Each row is a point. Examples show where two turns around zero, p and q, send a point. Where does a point land after both, in the order given? Backwards means that the second turn is done in reverse. Each puzzle has new turns, and all numbers are rounded.
In the rows, 128 means zero.

Turn p:
[163 146] => [166 118]
[ 99 148] => [120 162]
[134  88] => [105  94]
[116 129] => [120 137]
Turn q:
[108 109] => [101 125]
[157 112] => [141  98]
[149 164] => [166 144]
[ 98 127] => [103 145]
Where do these land?
p, then q: [ 98 153] => [147 162]
q, then p: [147  76] => [ 80 100]
q, then p: [132 153] => [153 129]
q, then p: [117 129] => [127 139]
p, then q: [147 129] => [132 109]

Turn p:
[114 116 127] => [110 129 132]
[114 111 175] => [121 133 179]
[161 127  86] => [138  98  85]
[123 158 125] => [143 152 116]
Turn q:
[108 165 125] => [132 170 132]
[127  95 143] => [119  97 145]
[145 182 134] => [169 165 115]
[122 103 108] => [100 114 119]
[138  94 130] => [119  94 129]
Where do these land?
p, then q: [140 171 153] => [174 127 106]
p, then q: [153 152 153] => [163 108 115]
q, then p: [131 107 106] => [ 99 130 119]
p, then q: [101 100  93] => [ 82 150 139]
q, then p: [116 110 135] => [116 132 147]

Turn p:
[ 81 163 136 135 128 111] => [ 73 119 140 128 118 106]
[ 83 153 119 159 151 118] => [ 75 103 111 145 130 111]
[165 114 134 102 107 149] => [168 154 146 122 129 151]
[127 114 179 104 161 123] => [143 111 160 111 172 101]
[144  88 108 102 118 143] => [159 133 118 101 132 165]
[154 130 102 146 113 157] => [143 145 111 158 116 158]
[155  97 136 133 104 126] => [171 121 134 125 109 137]
[116 164 109 144 143  96] => [ 94 137 101 135 118  94]
Turn q:
[121 137 142 114 107 153] => [121 146 144 106 111 141]
[119 114 142 127 156 109] => [126 104 133 125 158 118]
[142 173 139 144 152  71] => [126 122 155 177 143  73]
[163 106 108 132 157 158] => [167 132 111 141 150 166]
[108 104 159 109 143 170] => [122 125 147  85 151 167]
[126 140 117 162  93 104] => [110 117 118 156  87 112]
[127 102 131  94  95 149] => [142 135 119  79 105 140]
[119 148  85 142 121 109] => [111 144  95 157 120 108]
Where do these land?
p, then q: [160 107 179 102 110  86] => [182 113 165 116 114  83]
p, then q: [151 116 138 130 115  96] => [156 125 128 129 105 103]
p, then q: [115 117  87  98  97 144] => [121 179 131 100 118 152]
q, then p backwards: [134 183 101 135 119 128] => [154 183 122 139 118 131]
p, then q backwards: [110 117 123 111 189 121] => [ 93 103 118 108 171 109]
p, then q: [107 127 137 146 127 125] => [118 105 119 116 124 133]
p, then q: [106 117 143 146 138 177] => [118 102 134 128 149 177]
q, then p: [141 140 116 155 130 146] => [123 122 128 163 120 141]

Turn p:
[129 112 155  79 124 147 127 167] => [134 132 151  84  99 160 150 147]
[110 151 109 144  95 146 174 117] => [134 162  85 159 101 112 127 141]
[103 145 127 131 112  98 114 108] => [102 127 124 135 116 117  92 108]
[ 91 158 124 141 163  91 144 147] => [ 86 146 123 110 151  91 103 155]
[153 135 122 144 114 110 107 153] => [151  97 134 126 131 124 100 143]
[139  87 154 128 113 167 105 124] => [143 118 154 148 121 180 152 121]
[ 89 136 105 128 133 155 142 129] => [106 154  89 130 132 143 135 139]
[175  90 116 120 165  98 107 105] => [135  76 151 118 161 107 157  91]
[139 136 134 113 162 165 122  99] => [142 158 130 118 157 143 152  96]
[179 112 118 133  90 143 113 142] => [183  91 127 139 112 145 130 132]
[100 146 145 148 137  89 154 116] => [ 93 149 140 143 127  86 110 135]
Turn q:
[124 109 142 169 109 145 102 156] => [107 138 122 148 111 175 104 143]
[102 121 143  56 122 125 152 117] => [106  97 138  71 141  86 123 114]
[126 128 147 158 117 140  31 154] => [124 176  83 133 139 189  71 138]
[145 126 150 112 116 129 156 112] => [143 109 152 106 107 118 128 121]
[141 116 100 148 109 103 135 136] => [122 139 114 156  94 113 138 132]
[105 164  95 146 128 125 152 103] => [122 155 153 148 143 112 169 105]
[138 113 113 108 126 136 141  97] => [136 106 121 118 120 117 145  97]
[142 164  94  92 138 151 150 135] => [138 131 122  95 143 117 186 138]
[132 128 153 149 136 102 117 133] => [142 137 137 147 127 125  96 142]
[125 112 144 142 180 123 145 136] => [141  92 140 157 156 126 120 150]
Where do these land?
p, then q: [117  97 133 115  92 147 143 135] => [100 130 146 122  92 148 148 128]
q, then p: [128 132 141 130 157 139 111 149] => [136 124 127 109 156 144 138 145]
q, then p backwards: [134 125  85 150 133 152 123 111] => [127 101 113 127 126 163 134  95]
q, then p: [123 119 149 133  74 150 121 116] => [128 152 123 135  95 165 117  98]
q, then p: [114 161 119 111 120 134 101 148] => [124 153 107  88 136 122 118 130]
q, then p: [115 139 146 125 126 127 124 196] => [114 131 124  88 127 156 110 177]
p, then q backwards: [147  83 152 127 134  85 114 133] => [111 111 150 125 134 138 190 119]
q, then p: [154 164 107 107 107 150 193  99] => [140 155 155 132  68  81 165 124]
q, then p: [113 141 133 109 149  82 171  97] => [107 107 181 130 128  81 120 117]
p, then q backwards: [144  97 148 128 161 114 100 108] => [ 95 133 138 128 145 153 160  97]
p, then q: [119 150  96 172 155 128 109 115] => [143 130 100 169 173 129 133 129]

Turn p:
[128 126 138 109 110 117 136 114 162] => [122 147 139 130 126 104 132 116 161]
[118 146 136 154 149 106 165 183 132] => [ 92 112 132 175 143 128 163 155 105]
[147 147 127 145  94 140 135 110  92] => [168 140  98 140 114 125 130 109 103]
[149 141 100 149 130 117 115 110 139] => [141 110  98 125 145 105 112 133 136]
[112 141 111 110 117 109 106 125 142] => [105 149 115 108 131 108 114 134 135]
[147 124 116 124 116 112 126 176 154] => [111 127 113 124 128 118 169 163 148]
[113 141 137 145  99 117 107 119  95] => [132 140 109 129  93 116 110 124  94]
[128 132 136 118 164 165 105 122 158] => [135 129 149 126 146 156  95 152 160]
[120 107 171  60 208 136 108 108 123] => [131 135 228  86 156 149  98 141 126]
[137 107 126 155 121 125 116 123 145] => [132 100 117 129 110 120 124 130 149]
[108  97 110 139  99 164 188 119  68] => [137 121 110 137 114 178 161  53  92]
Turn q:
[158 160 139 178 150 109 172 126 129] => [135 162 158 173 154 166 146 153 140]
[159 109  98  95 107 150 134 113 110] => [154 138 100 101  97 147 133  95 134]
[119 126 127  88 130 140 115 120 152] => [133 128 119  91 118 107 105 136 135]
[137 108 119  99 136 114 136 129 129] => [161 130 118 116 130 112 133 120 134]
[126 119  71 100 124 137 116 126 133] => [131 142  71 112 111 113 126 117 136]
[ 79 142 158 150 156 138  72 182 138] => [ 79  86 129 130 155  99 119 175  73]
[ 79 157 164 145 107  97  68 152 134] => [ 85  88 151 165 115  83  94 150  93]
[133 104 113 124 120 145 118 100 145] => [126 122 108 108 131 138 106 108 151]
[166 166 156 165 146 128 156 133 112] => [136 155 166 156 139 176 142 151 112]
[147 127 153 166 151 107 140 124 108] => [139 132 157 161 162 150 136 122 116]
[129  95 118 112  98 139 155 134 141] => [140 107 118 108 110 129 151 118 165]
[105 123 121 114 113 131 155  97 106] => [117 148 142 115 115 115 144  91 147]
Where do these land?
p, then q: [183 164 124 154 116 132 118 141 126] => [161 132  91 163 132 154 154 147 123]
q, then p backwards: [111 137 138 136 170  94 134 117 112] => [134 168 140 106 144 108 156 116 130]
q, then p: [135 112 136 114 131 153 128 144 120] => [137 138 139 109 135 142 148 113 126]
q, then p: [179 147 133 127 146 106 181 129 126] => [174 135 125 177 149 133 149 159 139]
p, then q: [118  96 141 113  53 114 134 165 125] => [113 147 148 139  67 118 155 128 184]
p, then q: [135 133  99 113 163 155 104  79 126] => [151 133 104  93 145 130  80 131  94]
q, then p: [ 96  96  96 127 137 136 136  70 143] => [103 138 137 114 167 101  79 120 160]
q, then p: [ 68 162 177 108 103 147 109 154 123] => [ 85 155 160 119  66 116 152 116  93]
q, then p backwards: [126  98 103 127 131 113 119 122 170] => [147 137  97 148 126 132 115 108 163]
q, then p: [123 125 159 155 131 123 135 140 126] => [126 108 155 145 114 145 131 129 123]
p, then q backwards: [131 115  77 124 137 145 150 132 123] => [134  86 113 150 144 157 130 128 123]
p, then q: [131 150 153 136 117 119  86 143 115] => [132 110 120 155  91 126 141 139 101]

Turn p:
[151 115 102 126 142 130 154 128 102 110 146 110] => [168 122 111 125 108 131 142 147 105 110 136 119]
[ 98 143 138  94 123  98 110 120 107 113 150 129] => [ 99 124 146 102 108  91 133 140 128 122 159 133]
[141 149 118 147 133 128 145 113 113 119 133 142] => [136 141 119 127 127 136 117 117  94 113 138 131]
[110 142 145 124 107 122 161 112 168 141 130  97] => [111 161 100  92 146 135 152 121 156 129 117 127]
[104 152 155 103 134 137  95  96 140 112  81 136] => [ 80 138 182 121 118 133 124 103 145 103 108 127]
[109  87 110 115 165 129 120 101 133 165 139 122] => [141  73 124 105 133 148 123 132 161 110 135 151]
[156 154 133  96 136 140 101 123 144 166 141 127] => [118 115 119 112 124 123  80 119 155 127 124  88]
[107 148 118 156 148 151 100 142 145 107 146 114] => [109 120 139 144 176 132 133 152 114 109 136 105]
[142  93 163 112 129 113 139 123 167 101 135 152] => [145 161 129 151 124 102 124 131 175 109 124 158]
[152 137 123 149 105 168 127 151 102 108 155 142] => [144 149 127 166 125 143 118 143 100 145 161  97]
[129  91 104 160 127 115  99 126 130 162  91 116] => [122  72 115 152 134 144 144 101 132 145  99 145]
[131 139 160 141 102 106 160 160 102 148  85 130] => [142 154 138 115 121 115 142  93 106 187 102 138]
[135 113  94 141 112 126 153 168 112 113 131 148] => [150 134 113 152 117 131 130 163  94 155 124 146]
Turn q:
[120 144 144 135 110 116 106 110  96 132 129 143] => [150 130 170 134 123 114 125 126 108 129 117 136]
[143  94 151 117 120 103 118 225 147 105 145 165] => [ 97  83 121 162 138 112 117 144 177  98 163 201]
[104 126 141 142 148 160 121 120 108 127 142 118] => [110 131 146 140 136 153 151 143 107 137 110 117]
[107 136  42 145 105 135 126 111 135 135 155 127] => [114 140 118 104  97 167  97  87  85  89 136 111]
[134  80 136 148 123 101 139 125 122 156 154 110] => [ 94 107 121 116  82  95 140 142 116 133 124 130]
[111 150 125 123 151 111 121 128 137 156  96 136] => [140 174 117 128 131 122 114 133 134 132 104 146]
[145 128 111 118 141 131 110 103 131 112 146 121] => [115 114 134 110 142 135 114 102 122 145 121 113]
[161 131 120 129 134 162 159 101 123 108  78 161] => [176 127  89 132 173 123 131 130  98 145 152 109]
[155 114 139 111 129 161 138 134 110 143 115 121] => [131 127 125 116 139 133 140 159 124 157 160 125]
[125 161 139 126 140 133 134 117 126 142 155 133] => [115 157 151 134 136 123 146 107 127 132 130 120]
[105 133 132  95 137 125 146 105 139 122 118 111] => [144 139 118  99 134 138 154 120 147 129 105 119]
[140 155 138 141 123 121 124 141 103  82 128 109] => [135 108 160 141 155 121 114 140 143 104 126  97]
[112 111 146 135 102 104 122 147 188 143 104 109] => [141 125  95 149  75 129 121 131 177 130 114 142]
Where do these land?
q, then p backwards: [136  87  99 121 200 122 105 116 104 146 109 141] => [ 96 176  90 142 125  95 153 163 154 158 119 148]
p, then q: [133  92 109 130 126 116 137 153 131 112 138 175] => [121 126 130 168 125 107  97 127 108 118 153 158]
p, then q: [128 115 137 132 103 126 140 137 156 160 151 114] => [105 159  97 114 119 140 113 106 131 131 134 130]
q, then p backwards: [102 123 131 144 118 148 147 135  99 147 135 130] => [114 131 108 130 123 137 139 125 109  85 127 121]
q, then p: [136 123 114 171  89 102 114  79 162  88 121 126] => [122  95  99 168  90 141 174  84 139 109 122 120]
q, then p: [135 137 121 164 142 128 148 125 115 116 154 126] => [128 120 138 114 138 118 171 127 109 117 140 132]
q, then p backwards: [131 109 130  54 122 116 149 122 141 152 149 111] => [ 87 117 155  94 113 105 158 100 122 160 132 100]
q, then p: [144 126 126 144 115 142 127 132 113 108 106 115] => [149 108 125 147 136 117 141 136 132 135 128 105]
p, then q: [141 144 152 124  84 156 142 120 171 101 123 146] => [141 175 141 167 130 154 115 106 141 111 120  97]
p, then q backwards: [138 161 154 141 156 104  67 121  87 133 120 147] => [172 140 116 156 110  99 108 108 108 105 181 152]
q, then p: [130 135 148 121 126 110 140 140 139 132 115 124] => [122 140 107 133 137 113 120 132 129 125 109 135]
p, then q: [121 179 100 125 142 149 141 148 100 158 113 122] => [131 135 160  90 135 153 131 178 127 156 131 139]
p, then q: [ 98 134 138 133 150 112 132 116 123 127 136 114] => [122 120 125 109 153 117 153 119 137 124 121 141]
q, then p: [119 128 134  88 118 161 105 148 149 111 122 101] => [137 140 129 140 151 164 107 146 172 128 119 110]
